Each row is a point. Each copy is the shape, with its points in the same order, turned, moved and blurred by noise. Some copies are also mirrored. Which?
(in the rows, 128 means zero)

Shape, 7 rows:
[[148  72 118]
 [ 57 172 163]
 [140 142  72]
 [145 121  93]
 [163  97 150]
 [102 133 108]
 [144 160 149]]
Copy 1, 7 rows:
[[133  66 121]
 [ 87 181 181]
 [163 144  91]
 [155 121 103]
 [156  70 152]
 [121 142 122]
 [165 138 167]]
Copy 1 is: only turned
Copy 2 (7 x 3):
[[198 138 142]
 [ 66  88 138]
 [164 137  67]
 [176 131  95]
 [200 100 146]
 [130 132 106]
 [150  70 108]]
Copy 2 is: mirrored
Copy 3:
[[136  68 127]
 [ 62 188 143]
 [154 132  77]
 [147 113  99]
 [144  90 164]
 [110 137 108]
 [145 157 154]]
Copy 3 is: only turned

Shape (9 x 4):
[[130  87 110 135]
 [117 132 105 135]
 [ 62 127 187 130]
 [144 107 100 116]
 [112 109  89 106]
 [147 124 249 128]
 [144 117 103 155]
 [121 137  86 113]
 [142 108  90 129]]
Copy 1, 9 rows:
[[104  72 123 124]
 [100 112 106 136]
 [ 74 140 199 164]
 [111  93 109 101]
 [ 77 101 106 106]
 [164 133 240 137]
 [124  91 101 140]
 [ 88 125  93 114]
 [109  87  98 113]]
Copy 1 is: only turned
Copy 2, 9 rows:
[[141  82 112 143]
 [138 130 107 150]
 [ 71 133 164 102]
 [164 100  99 130]
 [139 117  79 129]
 [139  93 230  77]
 [153 109 119 171]
 [146 137  92 138]
 [164 101  96 145]]
Copy 2 is: only turned

Shape:
[[130 209 118 154 119 167]
 [108 162 142 159  88  76]
 [171  99 153 153  72 138]
 [109 127 147 118 147 150]
 [108 126 140 175 180 153]
 [124 122 137 167  69 110]
 [120 135 100 126 241 131]
 [110  94 110 157  67 117]
 [132  99 110 151 182 110]]
Copy 1, 9 rows:
[[111 187 118 154 148 193]
 [ 87 169 152 181  91 114]
 [146 101 191 144 104 143]
 [ 87 127 139 113 162 129]
 [ 84 102 110 162 187 140]
 [103 124 163 166  82 137]
 [105 128  57 132 217  92]
 [ 99  98 142 144  65 134]
 [115  97  97 150 161  89]]
Copy 1 is: only turned
Copy 2, 9 rows:
[[155 189 114 138 112 166]
 [129 126 113 138  72  84]
 [118  86 128 208 130 135]
 [114 117 150 113 144 151]
 [173  95 147  96 138 162]
 [119  94 113 171  84 122]
 [175 115 123  47 205 140]
 [ 99  74  85 156  89 139]
 [157  78 116  98 169 123]]
Copy 2 is: mirrored

Shape, 14 rows:
[[ 95 186 121 183 122 120 120 114]
 [108  90 167 124 108 101 106 104]
 [106  65 105 135 180 110  87 127]
 [121  88  99 118 168 182 153 206]
 [132 167  83 179 214  80  84 144]
 [137 122 147  88 146 127 171  83]
 [130 145  48 106 105 103  86  92]
 [133 187 114 126 136 121 144 175]
 [128 164 135  89 116  98 108 153]
 [107  68 129 159 125 135 132 122]
 [114 138 185  90 177 181 111  97]
 [129 169 117 131  95 181 116 170]
 [202  88 169 136 168 138 129 121]
 [140 125 130  82  43 112 119 113]]
Copy 1, 14 rows:
[[ 84 188 134 171 125 114 144 127]
 [117 104 149 110 106  79  95 123]
 [103  69 104 156 164 106  81 137]
 [111  51  90 153 127 176 175 165]
 [117 164  80 211 194 103 110 175]
 [154 114 146  94 156 125 157  91]
 [101 164  42 119 138 129  92  83]
 [126 165  95 139 127 131 183 159]
 [129 154  93  89 123 110 140 162]
 [100  73 134 158 105 111 120 106]
 [128 120 186  91 164 169 120 149]
 [101 153 106 134  83 184 154 152]
 [203  89 153 157 126 137 113 137]
 [132 141  95  67  64 115 119  91]]
Copy 1 is: only turned
Copy 2 (14 x 8):
[[110 209  96 162 138 144 100 157]
 [ 90 120 160 119 140 132 100 160]
 [ 78 109  98 122 159  89  81  90]
 [ 75 112  38 121 140 112 203 119]
 [152 198  78 178 175  68  87  74]
 [137 119 123  90 175 177 134 140]
 [156 154  87  65 102 120  74 132]
 [139 198  90 134 138 113 169 140]
 [119 176 145 104 132 114 152 140]
 [ 88  92  90 148 140 136 105 154]
 [ 73 143 147 106 146 197 149  87]
 [112 183  88 147  77 142 169 144]
 [160  81 137 162 149 152 145  90]
 [139 142 155  83  84 138 116 186]]
Copy 2 is: mirrored

Shape (14 x 9):
[[138  64 155 105 142 121 143 112 151]
 [166  96 130 118 160 226 150 148 124]
 [ 85 153 169 155  93 196 121  63 107]
 [143 106 115 143 110  94 178 123  97]
 [ 92 108  91 128 116 144 154 140 141]
 [139  79 133 134 165 177  57 115  86]
 [ 84 139 148 131 133 163  54 137 102]
 [102 143  63 105 125 128 162 114 135]
 [102 144 147 137 143 116 167  71 159]
 [137 139 154 162  78  52 114 105 137]
 [131 149 159 177 161 126  96  89 123]
 [119 192 152 137 110 121 136 157  57]
 [134 200  53  91 133 127 155 138 121]
 [139 127 167  81 135  61 116 109 150]]
Copy 1, 14 rows:
[[ 87  93 135 127 188 114 123  93 113]
 [167  66 197 111 148 167  91  89 100]
 [103 157 173 198  86 170  86  77 137]
 [145 118 121 161 142  83 167  94  92]
 [145 114 173 178 170 133 145 138 107]
 [116  77 186 141 119  93  32 114 102]
 [104 133 163 166 101 135  50 165 108]
 [141 143 197 160 153 116 179 148 122]
 [110 183 149 149 170 125 137  86 145]
 [105 153  66 171 115  75 136 119 159]
 [131 171 140 142 121  93  59  95 143]
 [158 161 116 144  62 128 133 139  67]
 [171 157 199 116 116 115 186 168 125]
 [ 64 143 105  96 149  89 137 128 127]]
Copy 1 is: mirrored
Copy 2:
[[112 120 180 120  86 111 144  98 120]
 [129 133 131 110 135 174  65  83 149]
 [ 64 216 112 187 151 107 112 112 114]
 [153 130 115 144  78 120 138 134  60]
 [107 128 110 128  97 113 116 169 132]
 [118 110 157 134 199  94  85  83 114]
 [116 161 131 136 202  73 122 140 139]
 [107 116  62 133  99 117 147 154 122]
 [106 164 106 178  69  92 161 104 140]
 [153 156 156 205 109  86 195 156  82]
 [145 155 128 206 149  74 130  87 135]
 [186 205  80 137 161 106 150 141  91]
 [150 112  30 131 126 149 176 152 136]
 [144 133 160 137 112  93 224 107 121]]
Copy 2 is: mirrored
Copy 3 (14 x 9):
[[122  95 150 114 146 129 104  66 159]
 [109  67 126 154 113 192 144  90 101]
 [109 181 136 186  50 169 136 122 183]
 [146  98 168 112 111  88 111 144 136]
 [105  94  91 120 112 120 141 139 150]
 [ 76 158 139 137 113 156 120  56  77]
 [ 72 208 112 129 126 164 131 113 125]
 [143 114  93  97  94  99 175 137 143]
 [162 137 143 152 123 111 155 100 195]
 [179 175 140 118 136  91  70 141 162]
 [152 183 145 176 132 123 136  91 130]
 [132 175 179 115 121 157 146 199 121]
 [168 131  94  74 103 130 198 167 118]
 [163 162 154  67 169 123 110  82 175]]
Copy 3 is: only turned
